Each row is a point. Each copy is the shape, with its points in the same order, stretched, turned, moved and blurred by noise. Say if it was mirrored as well.
In the rows, 128 means zero.

Shape (8 x 3):
[[145 161 144]
 [157  95 144]
 [ 98 143 169]
 [132  72 122]
 [131 138 129]
 [137 138 150]
 [163 150 128]
 [ 58 151 116]]
Copy 1 (8 x 3):
[[135 162 144]
 [160 104 139]
 [ 94 136 169]
 [135  86 118]
 [134 139 133]
 [135 146 143]
 [154 157 126]
 [ 47 142 121]]
Copy 1 is: only turned
Copy 2 (8 x 3):
[[157 163 146]
 [ 96 151 113]
 [129 128 181]
 [ 93 111 104]
 [148 141 136]
 [134 154 144]
 [161 173 119]
 [170  77 176]]
Copy 2 is: mirrored
Copy 3 (8 x 3):
[[135 169 131]
 [116 126 183]
 [146 124  94]
 [ 90 103 179]
 [112 145 130]
 [134 147 131]
 [121 175 151]
 [ 93 115  66]]
Copy 3 is: mirrored
Copy 4 (8 x 3):
[[159 143 138]
 [152  78 141]
 [118 142 171]
 [115  66 128]
 [143 127 129]
 [144 124 144]
 [172 129 118]
 [ 78 162 127]]
Copy 4 is: only turned

Shape, 10 rows:
[[134 111 110 142  81 117]
 [125 150 110 184 157 149]
 [138 131 184 107 127 160]
 [104 119 117 141 139 153]
 [136 126 112 101 118  77]
 [170 119 128 100 127 115]
 [114 117  57 173 117 161]
 [123 159 183  90 144 135]
 [ 97 129 139  82 146 119]
 [141 141 107  95  90 121]]
Copy 1, 10 rows:
[[114 113  97 109  90 128]
 [162 124 107 184 159 143]
 [109 135 178 131 119 182]
 [161  89 133 152 121 139]
 [125 123 138  80 124  97]
 [126 124 140  84 129 152]
 [183  87  72 150 112 138]
 [114 152 201 127 130 158]
 [154  98 194 113 119 124]
 [143 139 122  91 104 134]]
Copy 1 is: mirrored
Copy 2:
[[128 132 100 128  62 121]
 [115 155 125 176 136 158]
 [162 121 165  93 113 154]
 [105 130 118 126 124 152]
 [135 130 119 112  91  68]
 [171 116 118 115 109  99]
 [ 99 152  58 160 108 162]
 [150 140 182  85 127 129]
 [115 128 144  79 129 106]
 [154 153 102  95  88 106]]
Copy 2 is: only turned

Shape:
[[ 94 143 137 149  99 119 121 138]
 [149 117  90 103 180 138 171 140]
 [ 90 124 161 127 136 122 137 101]
 [157 145 119  80 182 156 132 162]
 [162 134 122  78 130 171 148 156]
 [174 117 133 106 119 127 120 160]
 [119 150 109 108 104  91 122 186]
 [116 114 116 137 105 104  97 124]
 [ 98 145 143 121 104  95  72  88]
 [177 135 117  74 144 124 179 146]
 [131 176 133 141 105 107 108 111]
 [112 141 104 152 104 127 118 119]
 [174 131 141 118 173 135 152 158]
 [ 86 142 142 161 110 102  93  96]]
Copy 1:
[[108 136 117 122  99 103 156 152]
 [138 125 122 130 215 115 173 111]
 [131 144 118  87 105 132 147 117]
 [120 142 160 127 221 136 140 142]
 [126 151 182 158 185 121 154 123]
 [143 139 175 134 165  82 134 156]
 [ 77 114 145 117 155  62 155 160]
 [130 107 121 119 115  93 122 145]
 [107 138 112  99  87  98  80 131]
 [135 160 159 125 203  82 166 103]
 [109 172 107 128 115  86 117 149]
 [113 127 101 144 114 105 138 142]
 [154 161 150 115 201 112 158 158]
 [116 140  92 106  74 109 116 148]]
Copy 1 is: mirrored
Copy 2 (14 x 8):
[[110 131 145 160  94 107 106 133]
 [ 90 125 106 128 194 129 162 147]
 [ 99  74 153 136 127 117 101 122]
 [ 91 156 118  92 181 164 132 179]
 [100 146 141  99 147 174 165 146]
 [155 159 136  98 141 127 133 151]
 [116 161 118 127  88  95 149 171]
 [127 142 119 139 115  86 103 111]
 [116 110 105 124  74 101  66  97]
 [126 117 107 106 146 147 187 169]
 [141 123 101 156  98 125  95 127]
 [112 137 123 171 119 115 115 107]
 [144 124 131 114 181 146 129 175]
 [115 105 121 172  99  94  63 106]]
Copy 2 is: mirrored

Shape, 13 rows:
[[172  75  80 160 124  92 143  94 152]
 [ 87 159 119 116 102  85 164 165 177]
 [153 135 131 136  89  89 149  89  96]
 [104 121  82 118 141 171 137 137 129]
 [107 144 123 153 121 180  90 103 159]
 [154 122 164  99 138 120 165 158 117]
 [ 94  94 155 136 100 115 106 100 117]
 [115 100  81  88 170 147 135 121 145]
 [140 140 111 111 148  97 159 174 145]
 [139  88 115 107 100 174 104 107 103]
 [115 119 170 131  97 166 148 100 147]
 [ 92 140 124  91 135 125  81 162 134]
 [119 143 132 159 136 156  92 148 112]]
Copy 1 (13 x 9):
[[187 118 116 182 101 138 154  76 137]
 [ 79 137  86 119 125 107 158 137 153]
 [161 103 110 127 119  87 113  80 110]
 [134  92 134 102 140 193 145 150 137]
 [117 107 126 127 126 172  69 132 157]
 [145 152 159  90 123 108 156 134 127]
 [107 138 140 142 119 132 102  88  83]
 [159 133 124 115 154 197 156 135 128]
 [144 135 117 114 131 119 172 162 148]
 [153 112 143  96 101 187 102 108  92]
 [101 140 160 106 117 132 105  82 143]
 [110 143 103 105 129 164 105 181 101]
 [129  96 145 123 128 150  92 174 130]]
Copy 1 is: mirrored
Copy 2:
[[157 144  75 207 117  87 145 114 114]
 [ 97 156 137 107  76 124 201 126 156]
 [150 146 164 168 107  97 130 116 109]
 [122 147  86 100 136 150 134 124 114]
 [118 152 117 131 143 168  95  99 163]
 [152  75 147 119 116 132 174 142 123]
 [ 95 142 149 175 119 137 106 155 130]
 [116 136  77 123 168 126 156 144 120]
 [128 105 110 103 103 102 190 113 128]
 [158 136 111 136 145 138  90 165 129]
 [133 134 145 164 118 178 138 137 151]
 [ 81 131 129  78 133 118 125 146 162]
 [108 105 128  98 120 149  95  98 136]]
Copy 2 is: mirrored
Copy 3:
[[161  99  97 133  73 104 106 146 143]
 [147 208 126 148 153  99 152 181 147]
 [168 156 163 135  90 119 113 133  71]
 [120 133 107 123 153 150 172 106 158]
 [ 99 161 157 129 109 157 130  86 187]
 [169 141 159 101 172 157 128 178 108]
 [ 96 141 184  97 110 106 139 135 125]
 [136 118  93  87 170 129 151 108 163]
 [155 154 104 135 169 135 121 180 131]
 [117 128 140  76  96 167 152 110 124]
 [146 155 198 108 119 145 154 127 162]
 [ 80 177 129  89 169 142 130 141 137]
 [ 79 146 150 144 138 171 125 121 141]]
Copy 3 is: only turned
Copy 4 (13 x 9):
[[204 137 106 148 126  91 162  96 152]
 [ 94 127  96 105 112  87 110 163 111]
 [130 169 157 120 127 112 171  92 108]
 [138 101  90 115 152 161 158 171 119]
 [118 133  95 188 156 184 132 143 124]
 [135 106 176  93 160 104 113 135 102]
 [ 92 125 138 146 125 153 142  73 149]
 [170  99  77  86 153 151 119 140 130]
 [146 123 118  89 151  80 118 170 122]
 [148 113 156 137 128 194 156 119 136]
 [105 101 135 166 136 159 123 106  84]
 [103 130 116 105 147 159  97 157 162]
 [109 135 135 159 184 153 150 160 147]]
Copy 4 is: mirrored

Shape (16 x 11):
[[106 105 167 183 140 124 158  85  82 139 149]
 [104 127 139 107 111 138 145 133 109 160  99]
 [175 137 148  79  91 154 142 104 128 151 131]
 [136 130  97 153 130 147 103 139 128 176 109]
 [121 177 148 118 141 138 136 117 165 135  82]
 [129 129  98 111 140 116 106  72 126 124 138]
 [120 118 198  84 169 128 132 128 139 136 121]
 [111 166  80 119 134  84  86 104 125 120 118]
 [111 113 128 186 131 121 120  75 121 157  78]
 [108 141 113 133 125 101 117 109 119 135 111]
 [146 130 140 130  44 164 114 146 156 147 110]
 [ 71 123 103 136 139 125 160 110 137 124 142]
 [147  96 120 153 104 166 178  87 110  94 103]
 [127  86 168  81 158 111 202 145 118 121 123]
 [116 133 111 131 153 162  85 133  88 151 114]
 [180 127  88 195 105 134 150 158 134 143 101]]
Copy 1:
[[142 148 155 174 160 133 202  97 126 134 149]
 [125 133 129 122 129  76 147 126  89 138 105]
 [156 112 155  99  82 130 151 105  76 122 114]
 [154 108  85 165 124 116 125 139  97 164 112]
 [133 134 141 113 151 112 105 147  91  98  77]
 [125 129  96 106 122 164 156 115 114 124 126]
 [113 113 187  79 179  98 127 121 100 131 138]
 [121 161  63 112 132 132 112 126 100 106 120]
 [135 110  95 165 170 130 164  94  95 131  73]
 [127 155  98 132 137 111 136 114 110 116 118]
 [123 110 149 161  69 108 111 100  93 136  88]
 [117 164 122 132 134 113 158 138 161 144 123]
 [134  88 137 148  91 131 221 131 124  90 102]
 [150 110 183  77 150  60 183 122 146 122 155]
 [112 113  95 151 136 114 134 159  71 147 147]
 [196  89  99 189  97 112 146 136 139 116 115]]
Copy 1 is: only turned
Copy 2 (16 x 11):
[[105 159 144 194 136 149 181 107  66 167 151]
 [110 112 130 125 157 125 146 155 116 160 121]
 [124 126 128  59 137 151 147 119  81 157 112]
 [162 124 130 147 115 148 114 152 143 175 110]
 [111 160 140 109 165 120 132 113 166 148 100]
 [110 131  94 140 137 140  94  90 112 148 125]
 [111 135 150 113 187 145 130 100 153 137 185]
 [135 132  90 147 153  97  71  95 123 151 109]
 [109 129 158 181 134 138 137 103 120 192  93]
 [119 125 113 151 146 106 116 110 119 157 120]
 [125 129 170  70  90 124 117 165 102 138  81]
 [ 72 141  87 172 112 116 146 127 134 130 137]
 [ 92 122 130 144 123 162 177 122  84 114  75]
 [103  99 126 128 162 122 197 102 136 105 177]
 [153 126 117 164 174 174  95 166 128 166 134]
 [182 131 149 144  86 131 173 125 133 135  77]]
Copy 2 is: only turned
